Each row of a before or after table is a point. The points were changed in one or more steps. Then noise was added and the rows were shuffled. The steps act on columns, c1 being the first. Name the steps. A step turns or swaps two columns, mirrors them in a line or flattens them onto one, adds a multiple of one to another, or multiplies or shifts one. Angles are multiples of 10 degrees, from the lower column toward the higher: turns from -170 to 170, lines from 10 to 170 but not 90. Use the fewest steps. Two steps may share a column if one is a turn and the other turns, adds or multiplies; they go together, in the order done. Otherwise the lowest column goes first.

Before (11 x 2)
[[-2.8  0.4]
 [-1.6 -3.0]
 [ 1.7 -2.3]
 [ 0.5  0.9]
 [ 1.6  1.9]
 [ 3.8 -0.2]
 [-6.6 -2.9]
 [-3.0 -4.4]
 [ 4.4 -2.9]
 [ 1.1 -5.8]
 [ 3.1 -4.0]]
After (11 x 2)
[[ 0.8 -2.4]
 [-2.2 -3.0]
 [-5.6  1.9]
 [-4.7 -2.5]
 [-2.3  4.8]
 [ 1.6  2.2]
 [-2.7 -0.3]
 [-1.7  2.8]
 [ 0.4 -0.8]
 [-5.0 -0.6]
 [ 0.7  7.1]]
Steps: turn c1 and c2 by -120 degrees

Before (12 x 4)
[[ 2.6  2.1 -5.3 -5.0]
 [ 1.7  1.0 -2.0  2.0]
 [-2.3 -5.6 -3.6  3.1]
 [ 1.3 -1.8  0.2  0.8]
 [ 3.9  2.2 -4.3  1.0]
 [-2.0 -4.6 -2.9  3.7]
 [-0.7 -2.7  3.4  0.2]
 [ 5.6 -0.5 -2.0 -2.9]
 [-0.8 -2.9  6.2  0.3]
 [ 0.4  0.9 -6.0 -2.2]
 [ 1.1  3.7 -3.9  2.0]
 [-3.1 -4.6 -5.2 -1.5]]
After (12 x 4)
[[ 2.5  2.0 -5.9  4.5]
 [ 3.9  2.3  0.3  4.4]
 [-2.4 -5.7  2.5  4.1]
 [-2.1 -4.5  3.0  3.6]
 [ 0.5  0.8 -3.3  5.6]
 [ 1.7  1.0  1.5  2.4]
 [ 5.7 -0.6 -3.1  1.5]
 [-0.7 -3.1  1.2 -6.0]
 [ 1.4 -1.7  0.7 -0.3]
 [-3.2 -4.6 -2.4  4.9]
 [ 1.0  3.5  1.3  4.1]
 [-0.6 -2.7  0.7 -3.3]]
Steps: turn c3 and c4 by -80 degrees

Before (12 x 8)
[[-1.1 -1.4  1.8  1.9 -3.8  1.7 -2.2 -5.4]
 [ 5.8  2.2 -0.3 -3.9  1.0  4.2  0.0  0.1]
 [ 5.3  0.8  4.0  0.1  4.6 -0.7 -1.4  6.5]
 [ 2.4 -3.0  3.4 -6.5  4.9 -1.9 -3.3  5.2]
 [ 0.5 -4.0  3.9 -0.1 -2.8 -0.1  4.3 -3.1]
 [ 0.4 -4.5 -0.1  1.4 -7.0 -2.4  1.5 -5.1]
 [-2.1 -3.2 -0.9  1.3  1.9 -2.3  2.2 -4.8]
 [-3.8 -2.4  1.3  1.5 -4.2  3.4  3.3 -2.8]
 [ 5.6 -3.4 -0.2  0.4  1.4  6.2 -0.7 -1.3]
 [ 4.4 -3.1  5.1 -3.3  4.0  0.2 -2.6  4.1]
 [-2.3 -6.2 -2.6  2.1 -0.2 -0.9  1.2 -2.0]
 [ 4.5  0.3 -4.3 -0.1 -0.1  7.2 -0.4  3.3]]
After (12 x 8)
[[ 0.5  0.9 -0.2 -4.4 -7.0 -2.3  2.5  0.0]
 [ 0.7 -0.1  4.2 -4.2 -2.6  0.3  4.9 -0.5]
 [ 4.7 -3.7  5.6 -3.3  4.0  0.4 -3.2  0.6]
 [ 5.5  0.6 -0.1 -3.6  1.2  6.3 -0.5  0.0]
 [-1.4  1.9  1.8 -1.4 -3.8  1.5 -1.3  0.2]
 [ 4.6 -0.1 -4.0  0.5 -0.1  7.3 -1.0 -0.3]
 [-1.7  1.1 -0.8 -2.9  1.7 -2.3  2.7 -0.5]
 [ 5.7 -3.9  0.1  1.7  1.1  4.4  0.0 -0.4]
 [-4.1  1.5  1.0 -2.2 -4.2  3.5  3.4 -0.8]
 [ 2.5 -6.4  3.2 -2.9  5.3 -2.0 -4.0  1.0]
 [ 5.2  0.5  3.7  0.7  4.8 -0.7 -2.9  0.3]
 [-2.4  2.3 -2.8 -6.2 -0.3 -1.6  1.6 -0.5]]
Steps: swap c2 and c4; flatten c7 and c8 onto the line at 170 degrees

Before (13 x 12)
[[-1.0  6.1  1.9  1.9 -1.2  5.3 -2.1  5.3 -1.3 -0.1 -4.4 -1.7]
 [-1.6 -2.1 -0.3  2.8 -1.1  3.4 -0.4  3.1 -0.9 -4.2 -1.3 -1.2]
 [ 1.1 -2.7 -0.3  2.0  2.9 -3.6  1.2 -3.9  5.5 -5.0 -5.7 -2.6]
 [ 2.9 -0.5  3.6  5.8 -4.9  5.5  1.1 -1.4 -3.5 -2.0 -1.1  2.9]
 [-0.4  2.7 -2.0 -0.8 -1.5 -4.4 -4.3  2.4 -2.1 -3.7 -0.5 -4.7]
 [-3.8 -1.2  0.8 -0.1 -2.6  1.8  0.1 -3.2 -2.1  1.6  0.0 -6.0]
 [-6.8  4.1 -4.6  4.6 -5.1 -1.2 -1.2  5.2 -0.8  2.3 -8.1 -4.5]
 [ 1.9 -3.5 -1.6  2.8 -3.3  4.0  0.3  4.4  2.1 -0.4 -4.7 -4.0]
 [-1.3  3.0  2.0  2.7 -5.5  5.0  1.9 -1.8  5.9 -2.0 -3.2  2.8]
 [-1.4  0.1  4.3  4.8 -3.5 -3.0  0.1  0.8 -2.2 -0.5  0.8 -0.6]
 [-2.7 -1.6  1.4  1.4 -1.7 -1.8 -5.6 -2.7 -0.5 -0.7  0.1 -2.3]
 [ 1.3  0.4 -3.1  3.7  2.7  3.4  3.0 -0.5  5.1  0.9 -4.0  1.5]
 [-0.7  3.7  3.8 -2.0 -1.6 -0.3  2.3  0.9 -0.8  0.6 -6.7  4.5]]
After (13 x 12)
[[-3.3 -1.6  1.5 -0.5 -1.7 -2.2 -5.7 -0.5 -0.6 -0.9  0.2 -2.4]
 [ 0.9 -3.6 -1.7  3.7 -3.3  5.3  0.2  3.3  2.2 -0.2 -4.9 -3.7]
 [-1.7  0.2  4.5  3.0 -3.3 -4.0  0.1  2.5 -2.2 -0.5  1.2 -0.4]
 [-0.6  2.7  2.0  0.7 -5.2  6.4  2.0  0.6  6.3 -2.1 -3.0  3.0]
 [-1.9 -2.1 -0.3  3.2 -1.2  4.3 -0.5  2.5 -0.9 -4.4 -1.4 -1.2]
 [-1.4  6.0  2.0  3.6 -0.9  6.9 -2.2  3.1 -1.5 -0.3 -4.2 -2.0]
 [ 0.7  3.8  3.8 -0.5 -1.7 -0.5  2.5 -0.9 -0.7  0.6 -6.6  4.4]
 [-5.6 -1.2  0.8 -1.7 -2.7  2.3 -0.1 -1.6 -2.4  1.7  0.0 -6.2]
 [ 1.9  0.3 -3.0  1.8  2.8  4.5  3.0  1.5  5.1  0.9 -4.5  1.7]
 [ 3.5 -0.3  3.7  2.5 -4.7  7.0  1.0  2.2 -3.5 -2.0 -1.2  2.8]
 [ 0.3 -2.4 -0.4 -0.7  2.9 -4.5  1.2 -0.7  5.3 -5.1 -5.6 -2.7]
 [-8.0  4.0 -4.4  5.4 -5.4 -1.5 -1.3  4.1 -0.9  2.2 -8.3 -4.5]
 [-1.9  2.5 -2.0  0.7 -1.4 -6.0 -4.3  0.6 -2.1 -3.9 -0.4 -4.5]]
Steps: add 0.3 times c12 to c1; flatten c4 and c8 onto the line at 40 degrees; multiply c6 by 1.3

Before (8 x 18)
[[-3.2  4.3  1.7 -3.5  6.5  2.8 -3.1 -3.1 -3.2 -2.1 -6.4 -1.6 -5.7 -1.7
  -3.7  3.9  3.0 -0.1]
 [ 0.5  2.4 -4.2 -3.0  2.8  0.4 -1.3 -1.7  1.4  3.5 -0.8  1.1 -4.7 -2.0
  -2.4  1.6  0.0  0.1]
 [-1.8  2.2 -1.7  1.3  5.6 -4.8 -2.8  6.1 -5.0  2.4 -0.7 -0.1  2.8  0.8
   3.0 -1.9  0.9  3.1]
 [ 1.0  0.1 -3.6 -1.4  6.0 -2.7 -4.9  1.0  4.0 -3.6  3.8  2.6  4.8 -2.5
  -0.8 -0.7  1.6 -4.4]
 [-1.5  1.9 -0.2  1.6  0.1 -0.8  1.7 -2.2 -7.3 -5.3  3.7 -1.6  3.2 -0.5
   5.6 -0.8  0.3  3.2]
 [ 4.7 -2.8 -1.9  0.2  0.2  0.6  3.6  2.6  0.3 -2.9  0.0 -1.8 -1.4  0.5
  -3.0 -0.4 -0.6 -5.0]
 [ 0.0 -1.2 -3.2  1.4 -0.7 -1.6  0.1  3.0  1.7 -2.2  1.0  5.1 -0.3 -1.5
  -3.1 -1.5  1.4 -1.9]
 [ 0.5 -1.9 -7.1  0.9  5.8  0.7 -0.8 -1.7 -0.2  2.7 -2.9  3.8  3.4 -4.6
  -0.5 -1.1  2.0  0.7]]
After (8 x 18)
[[ 0.8 -1.0  1.9  6.6 11.7  1.4 -0.3 -1.6 -0.3  2.8 -2.7  3.8  3.5 -4.7
  -0.7 -0.9  2.0  0.6]
 [ 5.1 -1.5  0.8  1.8  1.1  1.7  3.4  2.5  0.4 -3.1  0.1 -1.9 -1.9  0.6
  -2.9 -0.5 -0.9 -5.0]
 [-3.1  0.2 -3.7 -1.5 13.0 -0.5 -3.4 -3.0 -3.0 -2.1 -6.6 -1.5 -5.8 -1.9
  -3.7  3.9  3.0 -0.4]
 [-2.1  3.0  1.5  1.5 11.3 -3.7 -3.2  5.9 -4.8  2.6 -0.7 -0.2  2.8  1.0
   3.1 -2.1  1.1  2.9]
 [ 0.2  0.2  2.6  2.9 -1.3 -0.5  0.3  2.8  1.5 -2.0  1.2  5.1 -0.2 -1.6
  -3.2 -1.4  0.9 -1.6]
 [ 0.6  0.9 -1.9  4.5  5.4 -1.0 -1.2 -1.9  1.6  3.6 -0.8  1.3 -4.7 -2.3
  -2.8  1.4  0.2  0.2]
 [-1.5  1.0  1.6 -0.2  0.4 -1.3  1.6 -2.0 -7.2 -5.5  3.4 -1.4  3.0 -0.4
   5.3 -0.6  0.5  3.3]
 [ 1.3  1.3 -0.7  3.6 12.2 -1.8 -4.7  0.9  3.4 -3.4  3.1  2.6  4.6 -2.4
  -1.2 -0.8  1.6 -4.7]]
Steps: flatten c2 and c6 onto the line at 130 degrees; turn c3 and c4 by -100 degrees; multiply c5 by 2
